Each row is a point. To make a cloud, some directions were put in groups of two or more. Within a group, all points are equally far from the middle, so they leave a hole (a ring in 2 directions, a hollow ball in 3). The other directions are filled evenly. Then the cloud was stretched, turned, moved and blurred a little. How many holes are there, and how many directions does each take, smallest first?

Cloud (14 x 2):
array([[-162,  338],
       [-104,   -4],
       [ 284, -298],
       [ -28,  194],
       [   2,  148],
       [ -27,  -59],
       [  -5,  -80],
       [-308,   12],
       [-284,  135],
       [ 129, -317],
       [-247,  -88],
       [-213, -199],
       [ 267,  172],
       [ 156,  167]])
Holes: 0

Cloud (13 x 2):
array([[  21, -294],
       [-206,  268],
       [-100, -224],
       [ -20,   31],
       [   7,  136],
       [ 214, -307],
       [  61,  280],
       [  88, -152],
       [ 301,  142],
       [ 231,  129],
       [-130, -179],
       [ 295,  167],
       [-246,   -6]])
Holes: 0

Cloud (21 x 3):
array([[  67,  158,  -68],
       [  14,  -29,   68],
       [ -42,    2, -454],
       [-461,  -21, -141],
       [-400,    9,   52],
       [ -92,  126, -227],
       [  80,  233, -256],
       [  65,  309, -177],
       [-278,   42,  203],
       [ 245,  154,  157],
       [ 103,   95,   24],
       [  59, -346,  -64],
       [ -52, -328,   29],
       [ 105, -268,  -91],
       [ 192, -161,   90],
       [ -51,  214,   61],
       [ 197,  206,  -44],
       [ 151, -277,   19],
       [ -31,  307, -178],
       [ 116,  298, -296],
       [ 166,  248,  -95]])
Holes: 0

Cloud (26 x 4):
array([[-196,  132,  223,   59],
       [-216,  151,  203, -223],
       [ -62,  333, -165, -182],
       [ -30,  217,  -55, -385],
       [-200,  238, -113,   95],
       [  95,  343, -164, -170],
       [-225,  232, -182, -118],
       [-208,  171,  247, -130],
       [ 198,   21,  181, -105],
       [  68,  358, -157, -159],
       [ -64,  209,  -26, -389],
       [-228,  137,  192, -227],
       [ 201,  323, -139,  -74],
       [-181,  193,  -92,  152],
       [-141,  294,  228,   54],
       [ -84,  327, -163, -185],
       [-204,  205, -127,  107],
       [ 110,  -98,  -12, -251],
       [ 173,   45,  129,  133],
       [-248,   -6, -245,  -71],
       [-209,   98,  234,    8],
       [ 265,  253, -106,   30],
       [ 155,   13,   22, -320],
       [ 140,  300, -174, -175],
       [ 144,  182, -190, -279],
       [ 196,  262, -199, -134]])
Holes: 2 (2, 2)

Cloud (31 x 4):
array([[-182, -211,  205,  231],
       [ -26,  267,   41, -212],
       [-217,  194,  208,  -65],
       [ -78, -296, -133, -315],
       [ -89, -244, -111,  221],
       [-337,  -76,   81,  -12],
       [-235, -193,  187,  -29],
       [ 125,  212,  123, -134],
       [-327,   11,  211,  323],
       [  17,  251,  -13,  -82],
       [-282,   12,  302,   56],
       [-134,  267,   73, -117],
       [  59,  288,  296, -178],
       [-388,   12,  -24,  203],
       [ -25, -237,  106,   43],
       [ 212,  -61,  225, -195],
       [-225, -304, -232, -111],
       [ -92,  308,   40,  269],
       [ -91, -239, -179,  233],
       [ -87,  278,  259, -110],
       [-299,  140,  201,  262],
       [-208,  159,  294, -186],
       [-366,  -64,  -13,    2],
       [-110, -243,  202,   20],
       [ -45,  278,  -58,  173],
       [-253,  254, -138,  230],
       [-297, -163,   85,  135],
       [  -6, -187, -279,   66],
       [  70, -173,   78,   68],
       [-174, -260,   50,  -19],
       [ -52, -260,   18,  -30]])
Holes: 1 (2)
